Each row is a point. Two turns around zero, p and q, are shown by what they do to some points. Write where each new point lands after one turn and then the other. Backwards means that the second turn is done in reverse. Each puzzle has new turns, and all numbers are rounded.

Turn p:
[0.00, 0.18, -0.39] -> [-0.05, 0.42, -0.09]
[-0.31, -0.36, -0.08] -> [-0.09, -0.19, -0.43]
[0.13, 0.17, 0.45] -> [-0.01, -0.25, 0.43]
[0.18, 0.01, 0.02] -> [0.15, 0.03, 0.10]
Turn q:
[0.03, 0.31, 0.17] -> [-0.01, 0.35, -0.03]
[0.21, 0.01, -0.29] -> [0.33, -0.10, 0.09]
[0.25, -0.22, -0.12] -> [0.12, -0.21, 0.26]
[-0.49, -0.10, 0.24] -> [-0.45, -0.05, -0.32]
Where do these land?
q, then p backwards: [0.08, -0.03, 0.36] -> [-0.12, 0.35, 0.00]
p, then q: [0.43, 0.17, 0.29] -> [-0.29, 0.22, 0.41]
q, then p: [-0.02, -0.11, -0.07] -> [0.07, -0.07, -0.09]
p, then q: [-0.21, 0.12, -0.07] -> [-0.03, 0.01, -0.25]
p, then q: [-0.28, -0.14, -0.51] -> [0.47, -0.03, -0.38]

Turn p:
[-0.18, -0.23, -0.13, 0.33] -> [-0.14, 0.00, -0.35, -0.26]
[-0.08, 0.17, 0.50, -0.18] -> [-0.06, -0.43, 0.28, 0.22]
[-0.17, -0.15, 0.43, -0.10] -> [0.05, -0.49, 0.05, -0.02]
[-0.22, 0.00, -0.17, 0.19] -> [-0.22, 0.08, -0.11, -0.22]
[0.23, 0.06, -0.38, -0.21] -> [0.22, 0.42, 0.13, 0.00]
[0.41, 0.15, -0.25, -0.03] -> [0.14, 0.41, 0.00, 0.26]
Turn q:
[-0.10, -0.20, 0.27, -0.39] -> [0.18, 0.08, 0.23, -0.43]
[0.04, -0.28, -0.29, -0.32] -> [0.45, 0.10, -0.20, -0.13]
[0.13, -0.14, -0.04, 0.22] -> [0.09, -0.09, 0.07, 0.25]
[0.21, 0.04, 0.00, -0.08] -> [0.04, 0.21, 0.03, 0.07]
[-0.40, 0.62, -0.12, 0.20] -> [-0.65, -0.16, -0.39, -0.06]
[0.17, -0.09, 0.34, 0.39] -> [-0.12, -0.13, 0.43, 0.30]
[-0.04, 0.04, -0.15, -0.01] -> [0.01, -0.01, -0.16, 0.01]
Where do these land?
p, then q backwards: [-0.16, -0.13, -0.13, 0.24] -> [-0.19, 0.21, -0.10, -0.16]
p, then q: [-0.12, 0.13, -0.05, 0.38] -> [-0.07, -0.24, -0.30, -0.17]
p, then q backwards: [0.35, 0.08, -0.17, -0.45] -> [0.47, -0.34, 0.11, -0.12]
p, then q: [0.35, 0.15, 0.28, -0.25] -> [-0.07, -0.12, 0.34, 0.39]
q, then p: [0.23, -0.46, -0.07, -0.28] -> [0.22, 0.14, -0.01, 0.53]
q, then p: [-0.31, 0.10, 0.07, 0.09] -> [0.12, -0.11, 0.03, -0.30]
p, then q: [-0.34, 0.13, 0.07, 0.27] -> [0.08, -0.28, -0.14, -0.33]

Turn p:
[-0.20, 0.00, 0.21, 0.61] -> [-0.37, -0.08, 0.51, -0.22]
[0.19, 0.04, 0.17, 0.00] -> [0.03, 0.20, 0.10, 0.13]
[0.08, -0.02, -0.61, -0.26] -> [-0.07, -0.12, -0.65, 0.02]
[-0.08, 0.17, 0.06, -0.23] -> [0.26, 0.09, -0.07, -0.12]
[0.00, -0.19, 0.18, -0.12] -> [0.17, -0.09, 0.12, 0.18]
Turn q:
[0.11, 0.03, -0.19, -0.76] -> [-0.47, -0.31, 0.48, 0.27]
[-0.14, 0.08, -0.11, 0.33] -> [0.10, 0.30, -0.10, -0.19]
[-0.07, 0.07, -0.19, 0.14] -> [-0.05, 0.24, 0.00, -0.08]
[0.22, 0.09, -0.24, 0.25] -> [-0.20, 0.25, -0.27, -0.02]
[-0.03, -0.42, 0.18, -0.10] -> [0.28, -0.14, 0.05, 0.34]
[0.01, 0.00, 0.08, -0.16] -> [-0.02, -0.15, 0.08, 0.03]
[-0.09, 0.15, 0.48, 0.30] -> [0.36, -0.19, -0.25, -0.35]
Where do these land?
q, then p: [0.29, 0.23, -0.16, -0.28] -> [0.11, -0.40, 0.14, -0.22]
p, then q backwards: [0.24, -0.32, -0.24, -0.04] -> [0.41, -0.21, -0.01, -0.08]
p, then q: [-0.03, -0.16, 0.35, 0.14] -> [0.27, -0.24, -0.19, -0.07]
q, then p: [0.06, -0.11, -0.36, 0.04] -> [-0.08, 0.10, 0.09, -0.35]
q, then p: [-0.34, 0.22, 0.01, 0.39] -> [0.31, 0.35, -0.31, 0.04]
p, then q: [-0.21, 0.13, 0.40, -0.26] -> [-0.20, -0.39, -0.30, 0.09]

Turn p:
[0.01, -0.23, -0.04, -0.13, -0.10, -0.86] -> [0.13, 0.61, 0.31, 0.51, 0.10, 0.26]
[0.01, -0.24, -0.25, 0.09, 0.18, 0.32] -> [-0.29, -0.11, 0.09, -0.36, -0.11, 0.13]
[0.02, 0.41, 0.11, -0.07, 0.45, 0.19] -> [0.12, -0.35, 0.21, -0.19, 0.27, -0.37]
[0.02, 0.67, 0.03, 0.07, -0.04, 0.00] -> [0.30, -0.21, -0.24, 0.01, 0.47, -0.20]
[0.07, -0.19, -0.03, -0.21, -0.15, 0.00] -> [0.12, 0.13, 0.01, -0.03, -0.25, 0.12]
[0.10, -0.24, 0.13, 0.21, -0.14, 0.25] -> [-0.26, 0.04, -0.24, -0.09, -0.26, -0.10]
[-0.24, -0.17, 0.06, 0.05, -0.18, 0.10] -> [-0.13, -0.13, -0.13, 0.15, -0.21, 0.14]
Turn q:
[-0.36, -0.39, -0.07, -0.02, 0.15, 0.18] -> [-0.38, 0.10, 0.05, -0.40, -0.08, -0.13]
[-0.30, -0.15, 0.18, -0.34, 0.17, 0.29] -> [-0.26, 0.30, 0.04, -0.16, -0.43, -0.08]
[0.43, 0.40, 0.17, 0.48, -0.33, -0.11] -> [0.31, -0.11, -0.38, 0.51, 0.46, 0.10]
[-0.14, -0.24, -0.24, -0.36, -0.04, 0.23] -> [-0.25, 0.22, 0.38, -0.18, -0.13, 0.13]
[-0.07, 0.18, -0.22, 0.02, 0.21, 0.05] -> [0.17, 0.00, -0.04, -0.25, -0.05, 0.19]
[0.28, 0.26, 0.16, 0.37, -0.39, -0.39] -> [0.17, -0.38, -0.23, 0.51, 0.35, 0.02]
[-0.08, 0.17, -0.06, -0.11, 0.09, -0.25] -> [0.14, -0.25, 0.03, -0.02, -0.18, 0.08]
[0.23, -0.23, 0.08, -0.04, 0.15, 0.00] -> [0.10, 0.12, 0.14, -0.02, 0.06, -0.30]
Where do these land?
q, then p: [-0.31, -0.13, -0.28, 0.22, -0.29, -0.09] -> [-0.19, -0.35, 0.29, 0.01, -0.27, 0.13]
p, then q: [-0.21, 0.14, 0.01, -0.38, -0.23, -0.19] -> [0.17, 0.26, -0.05, 0.12, 0.41, -0.12]
q, then p: [-0.16, -0.13, -0.07, 0.20, 0.06, -0.35] -> [-0.09, 0.14, 0.29, 0.07, -0.26, 0.17]
p, then q: [0.38, -0.03, -0.22, 0.25, -0.14, 0.14] -> [0.12, -0.02, 0.21, -0.12, -0.30, 0.37]
q, then p: [0.10, 0.26, 0.11, -0.28, 0.39, 0.27] -> [0.41, 0.16, -0.40, -0.15, 0.13, -0.07]
q, then p: [0.33, -0.39, 0.12, -0.32, -0.01, 0.37] -> [0.22, -0.10, -0.10, 0.39, 0.40, -0.37]
p, then q: [-0.13, 0.29, 0.33, 0.31, 0.23, -0.15] -> [0.07, -0.40, -0.17, -0.31, 0.04, -0.30]
